Each row of a before or after table is a point. One or more steps were done to the points. Then noise was added and the rows were shuffled. The steps act on columns, c1 being the first. Name the steps. A step turns or swaps two columns, mirrors them in a line or flattens them onto one, adds a multiple of one to another, or multiplies or shifts one. Angles are multiples of 10 degrees, from the lower column toward the higher: turns from -170 to 170, lines from 10 to 170 but not 90. Use the fewest steps. Two steps may share a column if one is a turn and the other turns, adds or multiplies; they go together, in the order done. Otherwise the lowest column goes first.

Before (11 x 3):
[[-2.2 -3.9 -6.7]
 [ 8.5  6.8  5.2]
 [-4.4 -4.1 -3.6]
 [-1.5  3.2 -2.6]
 [ 4.4 -0.8  0.5]
 [ 7.0  4.8  0.4]
 [-4.3  3.2 -2.9]
 [ 6.0 -1.2 -4.8]
 [ 1.2  6.9  4.5]
 [-0.1  0.9  0.5]
 [-4.4 -1.0  1.8]]
After (11 x 3):
[[ -3.9   0.5   4.3]
 [  5.8  -3.1 -11.8]
 [ -4.3  -2.7  -8.6]
 [ -2.0  -3.2 -16.1]
 [  7.0   2.4   0.7]
 [  8.6   4.1  13.4]
 [ -4.9   5.2  -8.0]
 [ -0.1   1.1   1.5]
 [  0.3   6.5  11.3]
 [ -1.9   3.7  -6.6]
 [  4.4  -1.8   2.5]]
Steps: add -0.3 times c1 to c2; multiply c3 by 2.5

Before (12 x 4):
[[ 5.7 -2.6 -3.6 -3.0]
 [ 0.2 -3.6  2.5 -1.2]
 [-5.6 -4.1 -4.7 -7.5]
 [ 4.0 -1.4 -5.2 -2.9]
 [-3.2  7.6 -4.5 -8.2]
 [ 4.1  8.1 -6.6  1.2]
 [ 2.5  3.6  5.2 -0.7]
 [ 2.8 -2.2 -7.4  2.0]
 [ 1.5  1.8  3.9 -5.5]
 [ 5.7 -1.0  3.7 -0.7]
 [ 2.1 -2.2  4.7 -2.4]
 [-0.8  8.9  1.2  1.9]]
After (12 x 4):
[[-5.7 -4.8 -1.3  8.2]
 [ 2.2  3.4 -2.5 -3.1]
 [ 2.1  1.3 -5.0  0.5]
 [ 4.5  7.7  3.8  4.9]
 [ 5.9 -2.4  0.6  4.2]
 [ 4.3 -0.9  0.4  5.9]
 [-0.3  9.1  1.0 -1.7]
 [-3.3  7.2 -2.3  8.5]
 [ 5.7 -0.7 -1.7 -1.9]
 [ 2.0 -1.7  4.9  4.2]
 [ 2.4 -2.3 -3.5 -2.0]
 [-0.3 -3.2 -1.7 -0.9]]
Steps: turn c3 and c4 by -130 degrees; multiply c3 by 0.7

Before (8 x 8):
[[-1.3  0.2  2.3  1.9  2.4 -5.5 -1.4 -3.7]
 [ 3.4  9.9 -1.3 -0.5  2.3  1.5 -2.0  2.8]
 [-3.3 -0.5  2.4 -3.5  1.9 -3.8 -8.1  1.8]
 [-2.3 -3.8  0.9  5.0 -7.9 -7.0 -0.6 -1.5]
 [ 5.1 11.2 -5.6 10.0  2.3 -6.0  5.9 10.3]
 [ 2.8  0.7 -3.2  3.9  2.9  0.0  0.1  3.4]
 [-4.1 -4.2 -4.4 -0.6 -4.6 -9.9 -0.7 -3.3]
 [-6.2  1.1 -1.9  4.1 -0.6 -2.4 -1.7 -0.6]]
After, 8 rows:
[[  7.6 -12.1  -1.1   8.7   6.4   0.6  -5.7   0.7]
 [  4.5   3.7   2.1  -0.7  -0.1  -1.5 -13.4   2.4]
 [  4.4  -2.3  -0.8   6.0  -1.1  -5.0  -6.1  -2.2]
 [  6.0   4.7  -3.7   4.4  -1.5   0.7  -6.0   2.2]
 [  4.1  -3.2  10.5  11.7 -11.6   7.1   1.0  -5.4]
 [ -1.4   5.5   3.2   3.4  -1.4   2.8  -5.0  -3.2]
 [ 10.8  -6.0  -3.4   4.8   5.2  -0.9  -5.9  -4.2]
 [ -2.8  -2.1   2.5  -2.6  -9.9   2.0  -6.6  -0.5]]
Steps: turn c1 and c6 by 110 degrees; add 0.5 times c1 to c4; turn c2 and c5 by -110 degrees; multiply c2 by 2; swap c3 and c8; shift c7 by -5.0

Before, 14 rows:
[[  0.0   3.3  -3.5  -4.0   2.5  -3.0  -0.6   1.2  -2.7   0.7   8.1]
 [  2.3 -12.0  -4.2   4.5  -6.4   5.2   1.8   5.2  -8.0  -3.1   5.5]
 [ -2.6   3.4  -3.9  -4.3   1.0  -3.1   0.5  -2.7  -1.9  -7.9  -0.9]
 [  1.8   5.8  -2.5  -1.2  -3.5  -4.6  -1.3   2.5  -2.5  -1.8   0.0]
 [  2.0  -6.1  10.1   2.5   1.1  -1.7   5.3  -4.4   0.4   8.6  -0.1]
 [ -3.2   6.8  -5.1  -2.5  -6.6  -6.4   0.2   0.4  -0.6  -2.3   7.2]
 [  4.9  -6.0   3.4  -1.7  -0.5   1.0   1.5   0.2   4.0  10.3   0.1]
 [  0.6   6.2   1.6  -1.8  -1.7   1.8   1.0   0.7  -3.4  -3.6   4.3]
 [  2.6  -6.1   7.8  -0.9  -2.1   4.9   3.0  -5.1   7.7  10.5   1.7]
 [  6.2   6.5  -3.3  -3.8  -1.6  -4.7   4.6  -3.9   0.8  -1.1   4.8]
 [  3.2  -7.5   0.5   3.3  -2.8   0.5   0.7   7.8  -0.1  -5.8   6.2]
 [  2.2 -10.3   1.6  -2.6  -5.8  -0.6   0.7   4.0  -4.5  -4.3   6.4]
 [  4.5  -7.3   1.8  -2.2  -6.1   1.5  -2.3   3.3  -5.8  -2.4   4.6]
 [  2.4   4.2  -2.5   0.7  -1.1  -4.1  -4.9  -4.7  -0.6  -2.8   5.2]]
After:
[[  2.7  -1.6   8.1  -0.9   3.6   4.8  -7.5  -4.5   7.5   7.9   0.4]
 [  3.3  -3.4   0.9   4.0   5.9   0.0   6.1   7.6   0.1  -2.2  -5.6]
 [ -3.4   3.2  -5.5  -2.7   9.6  -7.1   2.3   0.1   1.0  -0.6  -3.0]
 [  1.8  -2.2  10.2   3.3  -1.8  -1.7  -6.1  -4.4   0.1   8.7  -1.6]
 [ -0.6   2.7   1.4  -2.2   3.9   2.5   3.3   2.6  -3.1  -1.3  -4.8]
 [  5.7   1.5  -4.7  -4.2   4.8  -3.4   3.0  -4.0   1.2   3.3  -5.3]
 [  4.8  -3.7   1.0  -2.0   8.3   0.8   0.9   3.8  -5.9  -3.1   0.7]
 [ -2.4   1.5  -3.3  -3.9  -2.3  -3.3   7.7  -2.6  -2.5  -2.9   0.2]
 [  2.3   2.0  -3.3  -1.4   2.1  -4.0   0.6   2.2  -2.1  -2.1   4.5]
 [  4.8  -1.6   3.3  -1.3   0.5   1.2  -8.7  -0.8   3.5   6.7   0.2]
 [  2.4   2.4  -2.9   0.5   4.5  -3.5  -0.6  -3.8   1.0  -5.9  -6.5]
 [  2.5  -4.5   2.3  -2.8   7.2   0.2   3.8   4.4  -4.6  -1.1  -1.2]
 [  0.5   0.6  -3.4  -4.0   4.4  -3.9  -0.7   0.7  -1.8   1.0 -15.7]
 [  1.7  -4.7  -4.0   4.2   8.4   4.6   4.0   6.0  -6.8  -0.4  -0.6]]
Steps: multiply c2 by 0.4; turn c5 and c11 by -140 degrees; multiply c11 by 2; turn c7 and c10 by 60 degrees
